Every row gives one point. Before rounding, the points of a table are all equally far from one centre. They may lie mostly on one side of it. Write the centre, to within rounding.

Points (7 x 2)
array([[-63,   3],
       [-44, -22],
       [-51, -17],
       [-60,  -4],
       [-42, -23],
       [-61,  -3],
       [-12, -21]])
Centre: [-29,   8]

Points (10 x 4)
array([[ 24,  20,  24,  61],
       [ 14,  37,  45,  48],
       [ 41,  12,  49,  43],
       [ 22, -10,  25,  50],
       [ 15,  27,  37,  55],
       [ 44,  41,  48, -24],
       [ 47,  12,  24,  54],
       [ -6,  25,  15,  54],
       [ 31,  28,  35,  56],
       [ 27,  42,  33,  53]])
Centre: [23, 21, 12,  7]

Points (14 x 8)
array([[ 29,  -6, -57, -18,  54, -14,   8,  64],
       [ 18,  58, -24, -16,  63,  11,  45,  42],
       [ 52, -10, -30,   0,  33,  16,  55,  23],
       [ 23, -31, -57, -43,  -8, -20,  24,  59],
       [ 20,  22, -76, -61,  29,   4,  33,  41],
       [ 22,  11, -80, -53,   2, -25,  15,  39],
       [ 45,  10, -50,   2,  56,  -4,  32,  42],
       [ 42,  -1, -35,  22,  -8,   8,  52,  23],
       [ 62,  19,  10, -34,  27, -21,  49,  47],
       [ 65,  33,  -7, -37,  36,   4,  53,  31],
       [ 63,  18, -26, -21,  47, -14,  42,   7],
       [ 62, -32,  -6, -17,  10,  16,  39,  28],
       [ 28,  14, -13, -12,  52,   5,  49,  79],
       [ 49, -29, -26, -48,  23, -39,  25,  38]])
Centre: [  3,  14, -13, -27,  11,   1,  12,  27]

Points (18 x 11)
array([[-34, -32, -44,   0,  10, -33,  63, -25,  43, -18, -41],
       [  6, -17,   3,  11,  45, -23,  50, -55,  10,  15, -55],
       [ 26, -43, -12,   5,  -8, -42,  56, -32, -55, -12, -53],
       [-43, -54, -30, -25,  34, -32,  -8,   4,  14, -29, -17],
       [-45, -48,   5, -39, -55, -68,  40, -48, -49, -40,  12],
       [ -5, -24,  -6,   3, -35,   1,  52, -36,  59, -40, -60],
       [  1,  -8,  52,  30,  15, -12,  31, -46,  17,   9, -62],
       [ 19, -68,  44,  25, -21, -57,  31, -30,  39, -60, -17],
       [  1, -95, -18,   7,   2,  -5,  51, -25, -23,  18, -50],
       [-33, -84,   9,  37,  11, -64,  18, -36,  37, -19,   1],
       [ 82,  -7,  28, -21, -29, -24,  22, -89, -28,  18,  16],
       [ -3,  16,  27,  35,  26, -62,  40, -40,  47, -26, -10],
       [-36, -35,  50,  46,  12, -42,  43, -28,  32,  -4, -39],
       [-28, -54,   1,  18,  32,   9,  26, -43, -27, -67, -26],
       [ -4,  -1,  38,   5,  15, -68,  37,   7,  16,  -4, -50],
       [-35, -68,  21,  -7, -28, -36, -28, -89,  25, -21,   0],
       [-29, -28,  20,  25,  -9, -24,  60,  10,  46,  -4, -58],
       [-12, -33, -18,  65,  24,  -1,  36, -64,   5, -24, -26]])
Centre: [  0, -26,  12,  -8, -21,  -6,  32, -23,   2,  -2,  27]

Points (20 x 14)
array([[ 24,  20, -93,  44, -46, -45,  18,   0, -61, -11,  30,  10,   3,
         15],
       [ 29, -10, -61,  26, -39, -35, -22, -38, -27, -60,  38,  15, -49,
         16],
       [ 50,  47, -46,  32, -34, -25,  43,  49, -24,   8,  19,  22, -22,
         33],
       [ -1, -23, -44,  31, -32,   5, -36, -30, -56, -60,   4,  28, -15,
        -13],
       [ -7,  21, -79,  26, -19, -23, -19,   1, -76, -48,  43,  13, -15,
         24],
       [ 65,  23, -81,  12, -19,   3,  23,  -4, -28, -28,   4,   7,  -7,
         -8],
       [  4, -26, -58,  49, -71,  22,  29, -20, -55, -28,  33, -21,  10,
          5],
       [  2,  23, -74,  -6, -68, -10,  14,  16, -19, -23,  69,  17,  18,
         -7],
       [ 44, -57, -55,  58, -21, -12,  37,  -3, -17, -31,  11, -21,  20,
        -28],
       [ 34, -23, -95,  24, -30, -37,  18,  18, -18, -46,  52, -22,   5,
         22],
       [-10, -17, -75,  10, -57, -11,  11,  14, -57, -45,  24,  36,  19,
         14],
       [ 10,  38, -56,  62, -33, -10,  77,  10, -17, -11,  56, -18, -14,
        -11],
       [  6, -27, -36,  33, -49,   8,  24, -41,   3, -76, -14,  -6, -16,
        -23],
       [-14,  25, -73,  50, -24, -46,  21, -39, -61, -60,  29,  -8, -23,
         23],
       [ 17, -15, -60,  -5, -76, -48, -10, -30,  -2, -47,  -2,  14, -13,
        -29],
       [ 47, -27, -62,  34,  -2, -29,  43,  21, -40, -42, -20,  15,  28,
         21],
       [ 11,  11, -75,  23,  12,   6,  44, -21, -23, -13,  54,  -2,  -4,
        -36],
       [ 30, -23, -85,  -4, -28, -61, -14,  -1,  10, -15,  -2,   7,  18,
        -13],
       [ 36,  -6, -66,  57, -63, -12,  42, -27, -51, -50,  13,  -6,  11,
         -3],
       [ -2,   7, -81,  12, -17, -38,  16,   0, -48, -65,   2,  13,  52,
         13]])
Centre: [  3,   6,  -3,  19, -21, -32,  10,   3, -21, -21,  19, -14,   0,   5]
